Rows are points. A path goes straight from each point to the next, and from the last back to the first. The post is the endless flat space through its rows: a point in 2 columns, a line in 3, a plane in 4, and so on, so that a path can go around it. How many times does the path go around the post? Going back the other way cancels.

Post (2 x 3)
[[ 11  38 -42]
 [ 29 -44  36]]
Path (16 x 3)
[[-53  25  -9]
 [ 17   0  48]
 [ 40  39 -16]
 [ 41  -2 -11]
 [ 39  25  -4]
 [ 32  80  60]
 [ 96  22  -6]
 [ 40 -29 -29]
 [ 99 -31  28]
 [ 54  48  63]
 [-28  69  -3]
 [-11  36  46]
 [ 75  40  43]
 [ 70 -26  -5]
 [ 22 -18 -54]
 [-26  13 -67]]
Times around: 1

Post (5 x 6)
[[ 10  10 -23   2 -44 -21]
 [ 38   8 -12 -17 -13 104]
 [ 25  22 -74 -25 -21 -50]
 [-83  25  -2  62  94 -82]
 [ -6  15  41 -31  27  50]]
Path (7 x 6)
[[ 12 -38   3  32 -18 -11]
 [-58 -51 -28   7 -17 -90]
 [ 48 -30 -19 -30  49 -14]
 [ 50  34   0 -44 -19  -1]
 [-11  93  27 -65  14  26]
 [ 54  69 -96  38   1 -75]
 [ 34  14   8 -20   2  -9]]
Times around: 0

Post (8 x 9)
[[  10   80   33   13  -11  -47   -8   42  -14]
 [   2   -9  -45   45   49   34   -8  -34  -12]
 [ -31   71   61   21   54  -53  -22   -6   85]
 [   9  -23  -35   26   13  -12  -62   26   -5]
 [ -31  -34 -120    0  -46   39   12  -89   76]
 [  12   17    1   49   26  -70   71   47   97]
 [  13    1  -15  -31  -90   54   25   88   13]
 [  12  -24  -35  -41   28  -24    0   37    8]]
Path (19 x 9)
[[  -7   35    1  -17   41  -79   -1   70    4]
 [ -40   10  -31  -33  -61  -39   37    4  -36]
 [  42  -36  -20  -11    9  -42   40   11  -17]
 [  28   13   17   67    7   13   61  -16   -1]
 [  -5   20   64  -35   -2   12  -58   41   92]
 [  20   17  -57   36   14   26  -49   47    3]
 [ -32   11  -57    4  -24   16  -61   11   11]
 [ -46    7  -43    4  -19  -10   32  -36   41]
 [  -7    0   16  -19  -64  -33   44  -22   93]
 [  28   -3  -63  -40  -17   51    5  -59   49]
 [  33   43  -97   41   67  -40    4  -76   -5]
 [   4  -35  -26  -34   60  -10   16  121   -7]
 [ -36  -22  -30    4  -17   27   22   13  -33]
 [  -1   24   48   23    9  -49  -37    0   29]
 [  -4  -18   -9   33   21   49   28  -21   79]
 [  53  -38  -22    9   15  -34   45  -36   75]
 [  68  -45  -99   12    3  -19    2   -2   84]
 [  15  103  -22   80  -42  -31  -81    1   84]
 [  23  -47 -101   -7    6    9   23   42   24]]
Times around: 3
